Each row of a before or after table is a point. The points were changed in one or more steps. Then noise was added and the rows were shuffled. The steps act on how far a point lies along the listed directions, d1 being the first. Write out the steps. A step turns or swaps two directions, mirrors them in a line or flattens them onto one, adds a multiple of one to another, or multiplies one. Angles are multiples of 10 degrees, from the lower direction toward the higher: turns from -170 to 170, lines from 10 to 170 but not 90. Use the fewest steps. Two steps may share a direction if one is a turn and the other turns, adds or multiplies; they go together, in the order done. Otherwise the lowest direction goes first.

Directions:
(1): -0.39 -0.01
(2): 0.01 -0.39
Before:
0.07 0.24
-0.03 -0.75
0.07 -0.19
-0.21 0.30
-0.19 -0.16
-0.14 0.21
-0.48 0.28
-0.25 0.12
-0.02 0.23
After, 9 rows:
-0.09 -0.25
0.08 -0.26
0.23 -0.06
0.59 0.48
0.08 -0.54
-0.15 -0.15
0.11 0.16
-0.23 -0.08
-0.10 -0.34
Steps: turn d1 and d2 by 130 degrees

Directions:
(1): -0.07 -0.05 -0.15 -0.52
(2): 0.05 -0.31 -0.42 0.15
(3): 0.54 0.02 0.02 -0.08
Before, 14 rows:
0.00 0.00 -0.12 -0.14
-0.10 0.14 0.11 0.17
-0.18 0.21 0.19 0.08
0.23 -0.12 0.15 0.10
0.05 0.55 0.64 -0.11
-0.03 0.20 0.32 0.08
0.03 0.12 -0.02 0.13
0.01 0.40 0.33 0.09
0.14 0.07 0.04 -0.21
0.01 0.15 0.16 0.11
0.05 -0.05 -0.15 -0.37
0.18 0.04 0.01 -0.01
0.11 0.11 0.26 0.11
1.40 -0.05 0.16 -0.24
After (14 x 4):
0.13 0.07 0.00 -0.32
-0.13 0.12 0.06 0.05
-0.01 0.13 0.10 -0.05
0.07 0.10 0.20 -0.10
-0.05 0.46 0.40 -0.90
0.23 -0.12 0.16 0.10
1.38 -0.07 0.15 -0.28
0.01 0.00 -0.10 -0.09
0.04 0.12 -0.02 0.11
0.04 -0.05 -0.15 -0.33
-0.09 0.17 0.23 -0.24
-0.22 0.20 0.12 -0.16
0.18 0.05 0.00 -0.02
-0.05 0.35 0.22 -0.33
Steps: add -1 times d2 to d1

Directions:
(1): -0.41 -0.17 -0.08 0.10 -0.25 -0.27 -0.48 -0.08 -0.30
(2): -0.24 -0.28 0.10 -0.38 -0.21 0.08 0.28 -0.50 0.12
(3): -0.13 0.16 -0.17 -0.34 -0.28 -0.41 0.21 0.41 0.16
(4): 0.06 0.49 -0.19 0.13 -0.51 0.29 -0.02 -0.19 -0.02
Before:
0.49 0.26 0.17 0.14 0.22 0.14 -0.01 0.20 -0.04
0.28 0.26 -0.04 0.24 0.01 0.10 0.09 0.07 0.39
0.27 0.14 0.05 0.12 -0.02 0.21 0.16 0.01 0.16
0.15 -0.16 0.04 0.14 0.53 -0.20 0.09 0.41 0.03
0.12 0.27 0.16 0.26 0.02 0.01 -0.24 0.42 -0.30
0.04 0.57 -0.27 0.06 -0.21 -0.44 0.03 0.66 -0.01
-0.23 -0.01 0.00 -0.04 -0.03 0.10 -0.13 -0.16 -0.06
-0.25 -0.57 0.12 -0.05 0.25 -0.34 -0.25 -0.07 -0.02
-0.30 -0.57 0.25 -0.56 -0.39 0.09 0.50 -0.74 0.27
After, 9 rows:
-0.24 -0.01 0.01 -0.03 -0.03 0.09 -0.12 -0.16 -0.06
0.03 0.63 -0.29 0.07 -0.26 -0.40 0.02 0.65 -0.01
-0.27 -0.69 0.16 -0.10 0.35 -0.40 -0.24 -0.01 -0.01
0.29 0.29 -0.05 0.25 -0.04 0.13 0.09 0.05 0.39
-0.29 -0.58 0.26 -0.56 -0.37 0.07 0.52 -0.73 0.29
0.11 0.29 0.14 0.26 0.01 0.00 -0.26 0.41 -0.29
0.12 -0.25 0.07 0.12 0.64 -0.24 0.10 0.46 0.03
0.29 0.17 0.04 0.13 -0.04 0.24 0.15 0.00 0.15
0.49 0.25 0.17 0.16 0.22 0.15 0.00 0.19 -0.05
Steps: multiply d4 by 1.3

Directions:
(1): -0.08 -0.07 0.45 -0.17 -0.38 0.15 -0.41 0.26 -0.35 -0.12 -0.31 -0.14
(2): 0.47 -0.26 -0.37 0.21 0.05 0.27 -0.23 0.03 -0.43 -0.26 0.19 0.13
(3): 0.06 0.01 -0.14 0.09 -0.11 -0.07 0.23 0.83 0.17 -0.10 0.17 -0.21
(4): 0.42 0.27 0.40 0.29 -0.13 0.04 0.02 -0.21 0.07 0.05 0.35 -0.46
(5): -0.13 0.68 0.08 0.23 0.24 0.33 0.07 0.12 -0.11 -0.29 -0.15 0.26
(6): -0.04 -0.06 0.35 -0.43 0.37 0.18 0.04 0.16 -0.18 0.18 0.53 0.19
Before:
0.33 -0.06 0.16 0.20 -0.25 0.11 -0.21 0.54 -0.12 -0.26 -0.18 -0.19
-0.14 -0.12 0.16 -0.25 0.15 0.23 -0.23 0.17 -0.23 -0.14 -0.04 0.44
-0.04 0.12 0.64 -0.02 -0.15 0.05 -0.07 -0.09 0.25 0.14 0.14 -0.44
-0.33 0.04 0.25 -0.12 -0.23 -0.22 -0.07 -0.23 0.12 0.08 -0.27 -0.04
0.21 -0.02 0.06 0.10 -0.13 -0.05 -0.09 -0.07 0.07 -0.05 0.06 -0.32
-0.21 -1.00 -0.18 -0.66 0.06 -0.63 0.40 0.23 0.42 0.57 0.44 -0.06
0.02 -0.23 0.23 -0.19 -0.03 0.27 -0.05 0.27 -0.32 -0.16 0.04 0.34
-0.34 -0.56 -0.32 -0.43 0.03 -0.50 0.59 0.72 0.45 0.32 0.02 -0.11
0.09 0.29 0.56 0.21 -0.10 -0.14 0.10 -0.01 0.24 0.12 0.12 -0.34
0.18 0.10 0.03 -0.02 0.20 0.05 0.18 -0.01 -0.01 0.31 0.51 -0.08
-0.26 -0.39 -0.10 -0.40 -0.05 -0.03 0.02 0.15 -0.04 0.25 -0.25 0.23
-0.14 -0.22 -0.34 -0.18 -0.02 -0.33 0.35 0.00 0.47 0.31 0.20 -0.20
After (12 x 12):
-0.25 -0.07 0.41 -0.38 0.04 -0.03 -0.10 -0.11 -0.09 0.14 0.15 0.13
-0.01 -0.14 -0.13 0.03 -0.02 0.22 -0.31 0.09 -0.25 -0.29 -0.27 0.38
0.11 0.06 0.27 0.16 -0.33 -0.05 -0.09 0.51 0.12 -0.15 -0.36 -0.28
0.39 0.04 -0.27 0.25 0.08 0.09 0.06 -0.05 -0.10 0.11 0.36 -0.11
-0.02 -0.33 -0.30 -0.31 0.16 -0.18 0.32 0.06 0.27 0.32 0.49 -0.08
0.10 0.03 0.18 0.04 -0.14 -0.09 -0.04 -0.07 0.16 0.02 0.06 -0.34
0.20 -0.04 0.55 -0.05 0.02 0.28 -0.17 -0.03 -0.07 0.07 0.44 -0.31
0.24 -1.23 -0.55 -0.47 0.09 -0.38 0.19 0.27 0.02 0.33 0.61 0.07
-0.12 -0.47 -0.19 -0.36 -0.03 0.04 -0.04 0.16 -0.18 0.19 -0.20 0.26
0.25 0.15 0.58 0.09 0.09 0.04 0.02 0.08 -0.01 0.10 0.44 -0.20
0.14 -0.23 -0.04 0.12 -0.22 0.21 -0.13 0.17 -0.29 -0.31 -0.26 0.24
-0.07 -0.75 -0.42 -0.49 0.21 -0.24 0.47 0.81 0.11 0.23 0.36 0.05
Steps: turn d2 and d6 by -80 degrees

Directions:
(1): -0.08 -0.32 -0.11 -0.11 0.01 0.01 -0.39 0.19 -0.40 0.06 -0.22 -0.28 -0.01 0.73 0.43 0.02 0.09 0.10
(2): 0.45 -0.17 0.14 0.04 0.16 0.18 -0.61 -0.06 0.08 -0.55 0.44 0.18 0.02 0.11 -0.24 0.00 0.24 -0.09
(3): -0.41 0.25 0.21 -0.03 -0.17 -0.29 0.19 0.23 -0.02 -0.17 0.76 -0.14 0.32 0.15 0.27 -0.10 0.19 -0.03
(4): -0.33 -0.05 0.30 -0.23 0.40 0.25 0.02 0.39 0.02 0.02 -0.14 -0.54 0.01 -0.06 -0.58 0.07 0.28 -0.03
(5): 0.21 -0.48 -0.07 0.08 -0.10 -0.21 0.15 -0.12 0.02 0.50 0.29 -0.15 -0.40 -0.14 0.04 -0.02 0.64 -0.18
(6): 0.30 0.10 0.08 0.16 0.54 0.13 0.48 -0.08 0.44 0.08 -0.07 0.13 0.25 0.47 0.20 0.16 0.26 0.19
Before, 12 rows:
-0.39 -0.06 -0.05 -0.02 -0.21 -0.27 0.46 0.25 -0.01 0.55 0.14 -0.37 0.03 -0.17 -0.18 0.01 0.14 -0.25
-0.09 -0.15 -0.21 -0.20 -0.51 0.06 0.20 -0.14 -0.09 0.16 -0.06 -0.13 -0.31 -0.36 -0.30 -0.02 -0.32 -0.16
0.28 -0.52 -0.07 0.11 -0.17 -0.22 0.02 -0.23 -0.04 0.50 0.39 0.03 -0.25 -0.19 0.11 0.00 0.32 -0.06
0.11 -0.03 0.02 -0.11 0.33 0.13 0.14 -0.11 0.27 -0.03 -0.10 0.03 0.23 0.04 -0.15 0.20 0.07 0.13
0.34 -0.22 0.05 0.04 -0.12 0.05 -0.26 -0.09 -0.03 0.03 0.37 0.25 -0.34 -0.40 -0.14 -0.09 0.10 -0.27
0.16 0.11 -0.22 0.26 -0.38 -0.31 -0.08 -0.09 -0.08 0.08 0.10 0.24 -0.09 0.04 0.04 -0.14 -0.26 -0.06
-0.70 0.14 0.04 -0.12 -0.50 -0.10 -0.20 0.27 -0.67 0.07 -0.21 -0.43 0.09 0.35 0.55 -0.14 -0.37 0.28
-0.26 0.26 0.20 0.13 0.08 -0.04 0.24 -0.13 0.31 0.06 0.41 -0.13 0.12 -0.24 -0.11 -0.08 0.14 -0.03
-0.56 0.02 -0.31 -0.31 -0.42 0.13 -0.75 0.45 -0.52 -0.06 -0.62 -0.52 0.02 0.46 0.05 -0.15 -0.25 0.19
-0.71 0.02 -0.16 -0.27 -0.15 -0.16 -0.23 0.28 -0.72 0.19 -0.73 -0.23 0.21 0.63 0.46 -0.06 -0.62 0.15
0.16 -0.10 0.12 0.11 -0.23 -0.03 0.03 -0.21 0.20 0.14 0.16 0.50 -0.13 -0.65 -0.12 -0.02 0.13 0.02
-0.92 0.08 -0.25 -0.34 -0.29 -0.07 -0.39 0.63 -0.76 -0.11 -0.06 -0.41 0.25 0.40 0.38 -0.10 -0.36 -0.17
After (12 x 18):
-0.17 0.30 0.10 -0.07 0.07 0.16 -0.18 0.06 -0.07 -0.32 -0.13 0.14 0.44 0.03 -0.05 0.05 -0.72 0.25
-0.10 -0.54 -0.50 -0.13 -0.65 -0.13 -0.69 0.14 -0.50 0.42 -0.24 -0.43 -0.44 0.33 0.26 -0.18 0.35 0.00
-0.20 0.26 0.29 -0.05 -0.04 0.15 0.03 0.04 0.18 -0.12 -0.09 0.35 0.17 -0.60 -0.32 0.01 -0.20 0.14
0.11 0.13 -0.22 0.14 -0.28 -0.10 -0.07 -0.07 0.00 -0.07 0.04 0.29 0.21 -0.01 0.02 -0.01 -0.47 -0.14
0.17 -0.10 -0.08 -0.02 0.16 -0.04 0.26 -0.23 0.25 0.14 0.01 0.13 0.16 0.02 0.09 0.17 0.12 0.11
-0.14 0.28 0.16 -0.08 -0.06 0.14 -0.10 0.15 -0.07 -0.21 0.11 0.19 0.05 -0.30 -0.14 -0.09 -0.41 -0.09
-0.16 -0.77 -0.16 -0.20 -0.03 -0.15 -0.43 0.12 -0.64 0.56 -0.40 -0.40 -0.37 0.47 0.13 -0.04 0.31 -0.11
-0.27 -0.58 -0.38 -0.19 -0.34 -0.15 -0.61 0.33 -0.69 0.18 0.28 -0.32 -0.27 0.27 0.33 -0.11 0.32 -0.39
-0.20 -0.44 0.07 -0.07 -0.32 0.01 -0.51 0.15 -0.59 0.17 -0.02 -0.51 -0.31 0.24 0.18 -0.11 0.26 0.10
-0.07 -0.05 -0.20 -0.22 -0.44 0.16 0.06 -0.12 -0.08 -0.04 -0.14 -0.06 -0.20 -0.32 -0.36 -0.01 -0.50 -0.11
-0.19 0.16 0.11 0.01 0.04 -0.01 -0.11 0.30 -0.06 -0.01 -0.10 -0.26 0.01 0.01 -0.55 -0.05 -0.10 -0.05
-0.02 0.26 0.11 0.21 0.01 -0.02 0.06 -0.29 0.32 -0.09 0.42 0.13 0.12 -0.20 0.00 -0.10 -0.01 -0.01
Steps: flatten d2 and d3 onto the line at 60 degrees; turn d4 and d5 by 160 degrees

Directions:
(1): 0.11 0.44 -0.02 -0.24 0.57 0.28 0.15 0.00 -0.08 0.09 -0.15 -0.31 0.78 0.13 -0.13 0.20 -0.05 -0.23 0.43 0.07 -0.13 0.08 0.21 0.01
(2): 0.03 0.06 -0.10 -0.24 -0.31 0.04 -0.21 -0.03 -0.43 0.48 -0.09 -0.46 0.07 0.19 0.26 0.03 0.63 0.19 0.02 -0.31 0.36 0.25 -0.32 -0.14
(3): 0.08 0.05 -0.08 -0.18 -0.09 -0.29 0.17 0.29 0.31 -0.25 0.30 0.20 0.27 0.37 -0.46 0.46 0.28 0.48 -0.30 -0.23 -0.23 0.35 -0.08 -0.03
(4): 0.18 -0.33 0.32 0.36 -0.04 0.04 -0.08 0.15 -0.27 0.21 0.06 0.31 0.21 -0.30 0.11 0.60 -0.16 0.52 0.41 0.30 0.29 0.07 0.06 -0.13
(5): -0.21 0.11 -0.13 -0.15 -0.45 -0.35 -0.08 -0.54 -0.18 -0.13 -0.11 0.15 0.49 -0.27 0.21 0.27 0.04 -0.29 -0.42 0.50 -0.14 0.14 0.05 -0.10
(6): 0.58 -0.11 0.14 -0.17 0.14 -0.20 0.09 0.12 -0.49 0.17 -0.14 -0.07 -0.07 0.32 0.19 0.13 -0.30 0.04 -0.45 -0.06 -0.45 -0.49 0.03 -0.37
Before:
-0.03 -0.30 -0.03 0.17 -0.51 -0.49 -0.02 -0.19 -0.13 -0.18 -0.13 0.14 -0.66 0.08 0.38 -0.24 -0.07 -0.07 -0.59 -0.03 -0.11 -0.34 -0.10 -0.01
0.26 0.11 0.08 -0.18 0.35 -0.15 0.03 0.41 0.30 -0.21 0.27 0.00 -0.31 0.51 -0.41 -0.22 -0.27 0.23 -0.33 -0.50 -0.37 -0.25 0.28 -0.05
0.26 0.26 -0.19 -0.09 0.14 0.22 0.05 -0.05 -0.24 -0.01 -0.27 -0.50 -0.06 0.11 0.24 -0.43 0.02 -0.13 0.11 -0.21 -0.02 -0.15 0.12 -0.07
0.33 -0.30 0.16 -0.08 -0.35 0.12 -0.47 -0.23 -0.42 0.78 -0.31 -0.39 -0.40 0.06 0.64 -0.25 0.08 -0.06 -0.02 -0.13 0.11 -0.38 -0.17 -0.22
0.22 0.27 -0.28 -0.49 -0.27 -0.19 -0.06 -0.15 -0.33 0.24 -0.14 -0.64 0.72 0.49 0.04 0.31 0.59 -0.03 -0.38 -0.19 -0.39 0.36 -0.12 -0.15
-0.82 0.36 -0.25 -0.02 -0.37 -0.14 0.01 -0.15 0.53 -0.38 0.30 0.20 0.40 -0.63 -0.31 0.13 0.43 0.03 0.25 0.08 0.26 0.66 0.04 0.27
0.16 -0.01 0.14 0.19 -0.21 -0.23 0.02 -0.03 -0.15 0.01 -0.02 0.35 0.76 -0.15 0.00 0.76 -0.04 0.62 0.10 0.24 -0.14 0.01 -0.04 -0.07
0.16 0.05 -0.22 -0.29 0.02 -0.27 0.31 -0.31 -0.11 -0.19 0.11 -0.16 0.35 -0.13 0.09 0.28 -0.12 -0.16 -0.19 0.37 -0.35 0.05 0.06 -0.22
0.08 -0.37 0.10 0.34 -0.47 -0.05 -0.05 -0.12 -0.27 0.21 -0.10 0.22 -0.12 0.03 0.13 0.08 0.06 0.20 -0.11 0.24 0.03 0.08 -0.27 -0.25
0.13 0.16 -0.02 -0.48 -0.10 -0.14 0.17 0.17 -0.14 0.29 -0.14 -0.26 0.33 0.29 -0.07 0.24 0.15 0.08 -0.39 -0.08 -0.43 -0.05 -0.17 -0.36
-0.04 0.34 -0.20 -0.30 0.08 -0.07 0.16 -0.01 0.21 -0.08 0.17 -0.04 0.38 0.22 -0.40 0.14 0.20 -0.17 0.11 -0.23 -0.11 0.24 0.05 -0.15
After:
0.03 0.29 -0.14 0.12 0.22 0.17 0.20 0.07 0.31 -0.40 0.00 -0.02 0.34 -0.09 -0.21 0.03 -0.05 0.15 0.37 0.03 -0.01 0.24 0.29 0.13
0.09 0.08 0.09 -0.27 0.00 -0.17 0.28 0.20 0.12 0.02 -0.03 0.12 0.47 0.08 -0.26 0.47 -0.18 0.15 -0.29 0.22 -0.52 -0.06 0.01 -0.29
-0.06 0.12 0.08 -0.04 -0.10 0.03 -0.18 -0.38 -0.78 0.38 -0.38 -0.32 -0.10 -0.66 0.73 -0.34 -0.29 -0.54 0.07 0.24 0.05 -0.53 0.12 -0.27
0.34 0.10 0.09 -0.10 0.22 0.00 0.08 -0.05 -0.36 0.23 -0.06 -0.01 0.30 0.04 0.02 0.23 -0.26 -0.20 0.23 0.04 -0.12 -0.23 0.17 -0.41
0.21 -0.31 0.16 0.25 -0.61 -0.39 -0.14 -0.10 -0.36 0.14 -0.08 0.34 0.01 -0.16 0.33 0.37 -0.04 0.57 -0.33 0.10 -0.10 -0.30 -0.24 -0.19
0.39 0.24 0.09 -0.32 0.45 0.02 -0.03 0.45 -0.01 0.12 0.17 -0.32 -0.01 0.62 -0.30 -0.09 -0.04 0.32 -0.06 -0.62 -0.19 -0.15 0.21 -0.14
0.16 -0.03 -0.21 -0.27 -0.16 -0.25 0.20 -0.22 -0.25 0.04 0.16 -0.24 0.38 -0.11 0.15 0.45 0.19 0.15 -0.06 0.22 -0.05 0.26 -0.10 -0.27
0.33 0.02 0.04 0.00 0.09 -0.28 0.15 -0.18 -0.07 -0.27 -0.09 0.14 0.85 -0.01 -0.11 0.63 -0.44 -0.13 -0.28 0.56 -0.78 -0.03 0.38 -0.11
-0.15 -0.21 -0.09 0.23 -0.46 -0.17 0.06 -0.18 0.16 -0.16 -0.02 0.30 -0.24 0.12 -0.12 -0.20 0.07 -0.05 -0.39 0.16 -0.20 0.11 -0.24 -0.07
-0.31 0.27 -0.37 -0.23 -0.29 -0.37 0.13 -0.19 0.34 -0.38 -0.05 -0.18 -0.11 0.42 -0.08 -0.30 0.42 -0.27 -0.46 -0.33 -0.19 0.15 -0.12 0.22
-0.38 -0.01 -0.09 0.06 -0.22 -0.11 -0.05 -0.17 1.14 -0.45 0.27 0.45 0.05 -0.11 -0.48 -0.01 -0.02 -0.05 -0.05 0.12 -0.25 0.27 0.16 0.39
Steps: turn d1 and d4 by 60 degrees; mirror d2 and d5 in the line at 80 degrees; swap d3 and d6
